Each row of a before or after table is a point. One or more steps were done to the points. Then noise was added and the rows were shuffled. The steps act on columns, c1 being the first. Name the steps. A step turns or swaps two columns, mirrors them in a line or flattens them onto one, adds a multiple of one to another, or multiplies or shifts one. Angles are multiples of 10 degrees, from the lower column toward the higher: turns from -170 to 170, lines from 10 to 170 but not 90. Use the fewest steps. Two steps may share a column if one is a turn and the other turns, adds or multiplies; they go together, in the order done. Otherwise the lowest column goes first.
In the rows, 128 means zero.

Before (14 x 3):
[[140  71  92]
 [ 59 154 126]
 [ 92 156 120]
 [166 126 132]
 [137  93 115]
 [ 89 138 187]
 [117 148 181]
 [136 155 104]
 [125 142  86]
 [ 89 130  93]
 [ 88  92 163]
 [133  72 157]
 [116 152 163]
 [ 59 152 123]]
After, 14 rows:
[[ 91 124  83]
 [164  92 171]
 [ 60 124  57]
 [ 88  99  55]
 [132  46 161]
 [136 124 110]
 [ 59 123  54]
 [ 89  64 122]
 [117 116 168]
 [137  63 126]
 [116 120 149]
 [ 92 108 147]
 [123 114  85]
 [140  41 105]]
Steps: add 1 times c1 to c3; shift c2 by -30

Before (11 x 8):
[[ 92 115 177 165 103 156 106 128]
 [186 138 193 118  84 108 112 104]
 [129  88 190 210 138 133 118 100]
 [151 112 131 125  68 143 141  65]
 [150 122 128 128  80  90 168 116]
 [ 61 134 156 155 173 132 182 104]
 [183 138 136 128  60  98 162 126]
 [137 105 122 120 154 114 184 171]
 [141 145 172 180  92 162 154 103]
 [ 27 140  98 175 202  89 177 157]
 [132 167 133 172 157 158  76 105]]
After:
[[141 144 154 164  99 125 173 103]
 [137 106  96 123 152 131 173 171]
 [151 122 108 126  75 118 163 116]
 [130  87 187 185 138 129 149 101]
 [ 92 115 181 153 109 124 133 127]
 [187 138 193 121  82 119 147 104]
 [151 112 126 127  73 118 140  65]
 [132 167 159 159 162 133  85 105]
 [ 26 140  77 162 194 140 155 158]
 [182 138 120 128  57 115 163 126]
 [ 61 135 124 147 172 136 189 104]]
Steps: turn c3 and c7 by 30 degrees; multiply c4 by 0.7; flatten c5 and c6 onto the line at 10 degrees

Before (9 x 12):
[[ 92 133 105 102  94  98 149  81 170  86 142 100]
 [127 156 167 120  74 108 155 161 156  91 144 136]
 [ 88 104 145 114 123 166 149  91 158  89  30 182]
 [171 142 117 146  79 157 140 118  82 175 138  76]
 [168  80  58 106  99 136  88 125 102  91  88 130]
 [ 95 133 141 125  65 157 127  84 120 112 120 145]
 [117 162 123 139 152  71  87 174  52  94  64 101]
 [121 109  90 167  90 172  48 193 139 175 136 142]
 [117 172 142  75  77 176  97  92  93 191  82 134]]
After, 9 rows:
[[168 143 112 146 116 157 138 120 177 117 144  82]
 [119 162 127 144 129  76  85 174 158 132  61  51]
 [ 89 132 143 124  71 155 125  87 112  92 115 122]
 [ 90 134 102  96  87  97 141  83 155 102 143 168]
 [117 169 140  74 113 174  96  91 124 119  83  90]
 [ 95 109 141 112 107 165 150  92  78 116  31 154]
 [117 108  94 166 118 172  51 191 115 128 134 138]
 [165  79  57 105  92 143  88 126 127 105  89 107]
 [126 158 170 122  68 115 155 161 121  93 144 157]]
Steps: flatten c5 and c10 onto the line at 30 degrees; turn c9 and c12 by 90 degrees

Before, 11 rows:
[[ 69 100 138  91 107  96 149  40  74 174  94 108 182 185 130 130 112 142
  174 138 170 174 105 113]
 [115 130 117 135  75 174  91 165 191  82 168 135 155 121 101 139 120 100
  149  99 135 134 157 118]
 [ 77  92  67 125 141 165  96 162 188  78 171 132 104  44 106 129 103 108
  121 113 137 133 101 139]
 [115  49 114 159 110 121  96  22  78 180 125 129 166 169 164 125 131 128
  232 153 155 137 138 129]
 [125 100 117 118 129 144 116 137 189  64 119  94 129  61  94 171  95 109
  148 120 123 107 171 169]
 [101  79 154 134 126  74 183  77 109 169 145 156 150 158 177 120  96 180
  179 121 143 130 131 142]
 [ 91 105 125 150 123 217  94 213 138  63 122 105  98  92  98 145 117 133
  139 120 129 122 146 142]
 [107  74 147 158 168  90 129  61 117 156 136 133 130 192 138 147 121  96
  146 142 180 112 116 118]
 [121 103 105 115 143 143  74 164 203  77 125  97 130 114 132 103 136 149
  103 109  99 132 139 173]
 [105 121 193 151 136  67 156  97 125  99 114  74 124 120 184  98 109 126
  176  89 108 230 130  98]
 [137 127  88 127 134 137  98 191 185  28 116 145 119  77 100 148 160 138
  164 143 125 124 128 122]]
After, 11 rows:
[[123 105 103 115 128 143  26 163 169  79 123 153 129 115 131 103 141 153
  101 131  99 128 149 170]
 [111 132 116 132  68 173  52 167 180  84 168 154 151 121 106 141 124 101
  146 130 136 138 118 119]
 [104 117 198 147 135  64 187  95  99  95 117 109 122 120 185  98 106 125
  178 124 107 233 130  94]
 [ 89 107 126 147 114 219  61 209 123  66 126 124  94  88  95 149 120 131
  138 125 128 120 136 144]
 [ 69  98 139  91 126  97 174  37  78 176  92 101 180 182 129 133 109 143
  175 126 169 174  99 112]
 [141 128  86 129 133 136  67 189 175  26 114 150 120  77 102 151 164 142
  164 134 129 123 132 122]
 [118  48 120 160 108 125  65  17  88 178 126 105 168 165 165 124 130 129
  231 125 157 137 122 133]
 [104  82 155 135 126  73 237  74 125 168 145 126 154 158 172 120  90 181
  173 133 140 131 133 136]
 [105  76 148 156 165  88 131  62 120 154 137 125 127 191 141 144 124  94
  145 130 178 110 142 120]
 [ 79  91  67 125 154 163  61 159 180  77 176 156 101  39 109 131 103 108
  120 128 139 134 118 136]
 [125  97 119 122 104 146 105 139 159  65 115 143 129  61  94 173 101 110
  150 129 124 107 161 166]]
Steps: turn c5 and c23 by 40 degrees; multiply c7 by 2; flatten c9 and c12 onto the line at 30 degrees; multiply c20 by 0

Before:
[[135 113 100 146 174  78 120 144 155 125 140 133 154 178 144 127 148 174
   91 165 100  96 100 178  92  97 190  77 123 116 118 168 135  76 113 154
  108 113 107 139 132 139 164 152  91 170 127 129 157  90 124  72 116 100
  132  80 159 141 114  85 111 131 130  89]
 [162 103  84  97  92 100  84  82 123 165 171 131 106 109 134 166 122 178
   87 168 189 107 169 187 147 111 182  92 139 121 154 132  92 142 177  93
  127  72  92 108 186 168 174  98 130  83  94 158 151 155 104  96  94 139
  151 167 131  95 118 146 112 172 131 101]
 [ 55 132  90  97 197 139 133 153 172 162  96 109 207 160 135 125 157  93
  127  71 106  59 102 195 129 178 180  74 105 166 130 103 112 174  90 167
   87  90 165 137 117 101 151 131  83 171 120 146  93 173  92 126 157 172
   67  63 154 122 120 135 175 159  80  75]
 [147 187 109 100 187 169 174  77  92 135 180 111 116 154 113 116 165 126
   75 111 100 165  90 174  97 168 139 158 129 114 164 149 113  86 134 127
   75 155  80 106 154 103 138 125 115  76 167  78 155 150 138 127 179 117
  105 152 162 146 130 120 162 155 176 158]
 [ 87 119 146 114 108 147 137  96 189 106 136  89 140 144 118  89 174 129
  126 109 130 164 147 194  98 173 147  99 120  77 117 131  80  94 102 188
  123  97 116 153 132 148 162 144 140 168 172  76 127  68  92 120 162 155
  143  97 168 167 126  59  72  71 106 131]
 [148 125 148  70  89 115 165 126 128 188  84 110 119 126 102 137 163 148
  107 107 123 100  97 177 135 193 119  92 127 132 122 105 130  75 149  94
  165 119 152 161 156  83  96 152  93 108 135  70  93 150 154  80 119  91
  148 122 101 108 108  95 118 158 117  83]
 [151 193 125 113 159 103 107 127  84  92 155 115 202 138 148 114 149 153
  107 166 128  57  83 128 113 197 117 171 166 106 128 103 124 118 150 169
   70 111 139 137 118 131 186 155 118 137 187 131 135 139 117 117 103  92
  119 112 101 140 183  49  95 171 164 138]
 [111  92 118  89 115 123 144 148 104  91 149 107 128 198 132 124 126  88
  162  76 188 122 172  98 134 149 190  74  99 116 143 104 120 120 187  92
  139 140 123 153 153 158 131  72  82 166 119 143 126 131 110 134  86 102
   96 171 172 136  89  50 119 134  91 151]
 [ 84 196  91 104 106  76 123 127 152 162 151  86 116 142 105 195  89 150
  114  99 172 148 162 147 154 180 192 144 119  70 157 108  32  95 124 166
   86 128 133  96 125 159  82 157 170 127 164 142 118 130 131 100 124 171
  103 107 155 148  92  85  85  66 159 147]
 [121 175  60  95  93 170 151 102  90 119 108 118 140 124 163 140 100 168
  165 162 134 143 119  95 186 139  86 143  90 112  68 132 118 164 114 198
  169 132 138 112 188 168 108  91 138 160 175 132 125  98 107 146 172 128
  103 163  90  68 105 118 169 121 119 115]
 [100 150 117  93 193  86 138 148 159 103  84 139 148  92 106  89  73 123
  138 147 133 147 105 113 169 157 170  70 187 167 152 180  99 140 123 108
  169 118  89 122 102 115  99 162 167 139 148  78 136 119 147  97  90 119
  154 133 141  96 107 135 106 175 102 134]]
After (11 x 64):
[[146  93 117  88 115 123 143 149 103  91 150 108 129 197 134 128 125  89
  161  78 186 122 173  98 133 148 191  73  99 115 141 103 118 120 187  94
  138 138 124 154 155 158 130  73  81 167 119 146 118 132 110 134  85 104
   98 171 169 144  89  49 121 133  94 154]
 [156 149 112  94 192  87 137 147 159 104  85 139 145  94 105 113  74 122
  140 148 131 146 103 110 169 156 170  69 186 168 151 182 101 141 124 108
  167 120  91 120 103 115  97 163 168 135 148  79 128 120 146  98  92 118
  154 133 139  63 107 133 106 173 100 133]
 [165 118 145 114 106 147 138  94 189 106 135  89 139 145 118 112 175 126
  126 109 130 164 146 194 100 174 149  99 119  76 117 130  82  95 101 188
  123  98 118 151 133 148 161 145 139 169 171  76 113  67  92 118 161 155
  141  98 169 205 125  62  73  73 108 132]
 [131 113 102 146 175  80 120 145 153 121 142 132 155 177 146 128 146 173
   91 163 101  98 101 177  93  98 191  77 122 116 118 167 136  76 113 156
  107 114 107 137 133 138 163 153  92 171 126 130 156  90 126  74 116 101
  131  80 160 154 114  84 113 131 129  86]
 [ 98 126 147  71  89 115 166 127 128 189  86 111 120 126 100 131 162 149
  104 108 122  98  96 179 134 194 119  94 124 133 120 106 130  78 148  92
  166 120 153 160 157  83  96 150  94 106 135  69 102 150 153  81 118  91
  147 121 101  90 111  95 119 160 118  84]
 [107 192 126 115 159 103 108 126  83  91 155 114 200 137 148 122 152 152
  107 164 129  57  86 129 113 197 114 170 168 105 128 104 127 116 149 169
   69 110 139 137 118 131 186 154 117 138 186 131 142 139 117 115 103  90
  119 112 101 153 180  47  96 169 165 139]
 [185 130  92  95 196 140 132 152 169 162  97 110 206 159 135 129 155  94
  125  73 107  60 104 195 128 179 182  73 103 165 127 104 112 175  90 166
   86  88 166 136 116 101 150 130  81 173 120 145  72 172  91 124 156 171
   68  65 155 111 120 135 178 160  78  75]
 [168 196  91 103 107  77 125 130 152 164 150  87 117 145 107 156  89 150
  114  97 174 147 161 148 153 178 194 142 119  70 157 107  33  96 123 165
   85 128 134  95 124 159  81 157 170 126 164 140 103 129 130  99 126 171
  101 106 156 169  93  84  84  66 158 147]
 [119 186 110  99 185 168 174  77  92 135 180 112 114 153 115 123 165 124
   77 109  98 167  89 176  97 169 138 160 130 114 166 150 115  86 132 127
   74 157  80 105 154 104 139 123 115  75 166  79 159 148 139 127 181 117
  104 153 163 162 131 120 162 154 175 156]
 [133 177  59  96  94 170 151 101  91 121 109 121 142 126 162 132 101 168
  168 162 134 144 122  93 188 141  84 142  90 112  68 131 118 167 113 199
  170 132 138 114 189 168 109  92 138 161 174 131 123  99 106 147 171 129
  102 160  90   7 104 119 171 121 120 115]
 [105 102  83  97  92  99  84  82 123 167 169 130 106 110 133 142 121 177
   89 167 189 108 168 185 146 109 183  93 140 120 153 129  92 144 174  91
  130  73  92 108 187 167 175 100 131  83  94 160 161 157 103  95  93 139
  151 167 131  61 118 145 112 171 132 102]]
Steps: mirror c1 and c49 in the line at 80 degrees; multiply c16 by 0.4; multiply c58 by 2

Before, 9 rows:
[[130  75 125  97 148 126 107 122 157 175 145 149 154 114  89 117  97  97
  115 107 122 123 110 141 190 145 127  95 130 111 148 112 219 121 178 159
  141  99 110 144 181 159 159 169 119 185 115 128 132 177 176 182 113 100
  131 110 117 158 141 139 105 100  30 137]
 [ 95 120 149 130 111 120 107  96 108  98 154 141 136 115 161  96 106 145
   60 195 178 159 123 135 133 186 156 176 159 124 117 156 131 138 143  91
  109 121 182 148 114  92 150 114 125 124  66 165 141  92  44 137  91 137
  101 124 101 156  83 135 139  59  95 191]
 [162 148 119 148 100 127 147 152 178 140 102 182 143 127 108 168 108 155
  148 144 149 125 182 171 119 125 128 157 181 163  66 155 181 217 123 138
  134 123 143 112 180 142 172 178 142 115  95 211 138 101 146 180 152 102
  131 116 143 112  88 131 142 118  98 165]
 [196 108  95  97 150 161 121 182 222 158 208 162 146 108 108 122  91  82
   81 105 142 159 174  83 163 123 117 129 115 123  81 154 105 180 150 122
   50  74 122 163 128 115 112 109 111 181 139 169  77  79 119 123  78 144
   65  95 196 115  77 135  93 126 132 123]
 [196  88 144 137 105 134 147  61  71 133 130 173 122 153  95 139 145 103
  142 116 147  99 137 169 154 139 134 100 167 159 119  90  79  80 132 134
  107  95  52  91 109 121 136 134 131 115 184 160 149 134 168 133  92 171
  131 165 159 121 128 167  88  56 163  67]
 [ 89 169 111 122 110  89 117  99 160  98 120 192 140 114 142 150  91 151
   72 156 107 107 158 137  86 138  82  80 134 138 114 108 126 118 116 124
   96  88 114 131 161 130 200  63 143  95 116  51 194 151  96  66 139 126
  149  77 104  36 119 119 125 128 117 109]
 [176 129 142 122 125 151 169 152 139 110 116 141 151 112 149 180  63 222
   77 154 168  99 164  94  95 201 183 148 159 150  66 126 145 129 153 173
  106 115 102 139 154  92 122 111 165 115  89  97  74 135  43 187 152 139
   93 100  76 161 144 163 100  37 134 201]
 [130 157 166  86  91 145 163  95 191  70 129 166 120  54 191  52 151 151
  165 163 168 112 114 104 158  64 151 178 161 113 100 151 103  98 147 117
  114 140 120 165 109  20 153 155 106 127 118 120 151  92 169  88  78 192
  154  85  98 124  91  90 126  86 192 108]
 [165 138  81 168  55 136 121 120 162 116 163 174 104 149  93  90  89 118
  124 129 157 124 148 108  90 156 144 117 178 149 187 126 158 129 110  99
   54 106 170 108 115 116  27  88 170 157  94 178 174 149 132 192 127  88
   99  27 161 150 157 125  74 129 162 117]]
After:
[[189  88 145 137  98 133 141  59  64 131 128 175 114 150  89 139 145 103
  151 118 143  99 138 171 157 140 134 128 172 159 117  95  86  77 137 139
   87  99  51  88 106 124 135 132 136 113 182 159 147 133 166 134  87 171
   98 167 157 123 124 164  85  47 165  65]
 [ 89 170 113 125 107  86 114  95 158  99 125 196 138 115 138 146  95 152
   71 154 104 102 157 144  84 138  90 117 135 141 114 109 129 119 116 119
   81  87 117 133 161 129 196  63 135  88 115  56 190 145  97  68 142 121
   79  79 108  41 120 119 123 133 116 106]
 [196 102  96  99 157 164 123 181 221 162 203 161 146 105 107 116  93  85
   78 105 143 158 175  84 167 121 118 202 116 123  82 159 101 184 148 124
   32  78 114 161 131 112 113 105 113 178 133 176  85  75 126 127  78 145
  137 102 200 113  80 133  94 154 135 126]
 [ 94 119 144 128 106 122 104  99 114 101 151 141 134 114 160  94 107 148
   61 193 171 158 120 133 135 186 162 151 159 126 123 152 135 132 144  92
   87 118 181 148 115  91 149 116 126 124  67 166 144  94  45 133  91 140
  179 125 101 155  78 132 140  60 100 189]
 [162 137  82 160  35 140 118 121 158 116 165 174 104 147  90  88  92 115
  119 133 157 125 143 108  92 152 142 155 175 149 188 120 157 126 114 101
   32 109 172 101 120 123  26  91 170 155  96 185 172 148 131 196 128  89
  126  28 166 152 153 128  70  90 166 118]
 [174 134 141 126 123 154 172 153 138 113 117 141 147 111 153 181  66 222
   80 152 167  93 162  95  91 198 182 163 158 148  69 131 147 132 152 173
   89 119 105 141 155  90 123 111 165 117  89 102  71 135  33 188 149 134
  152  96  74 156 149 160 104  46 133 200]
 [129 162 165  81  79 145 165  95 193  75 126 160 115  59 196  54 155 150
  164 161 169 110 120 107 162  68 150  96 159 109  98 149 105  91 145 121
   92 137 126 160 118  20 158 156 102 124 118 126 149  97 174  87  78 189
  173  83  97 123  86  91 132 131 190 104]
 [163 152 123 151  92 131 145 153 176 138 105 186 141 121 106 163 105 155
  147 142 139 121 181 164 119 129 132 117 185 164  69 156 183 219 122 141
  112 119 145 108 172 141 176 179 135 113 100 216 136 102 142 183 152 101
  157 116 146 119  95 129 146  95 103 167]
 [128  74 121  96 156 127 107 119 166 180 146 148 156 109  85 117  96  93
  115 104 122 123 112 145 190 143 126 126 131 110 144 110 220 121 178 158
  120 101 114 149 188 164 167 171 117 184 119 127 132 175 170 184 114 103
   92 119 116 154 136 136 109 133  31 136]]
Steps: add -1 times c4 to c62; multiply c5 by 1.3; turn c28 and c55 by 100 degrees; shift c37 by -20
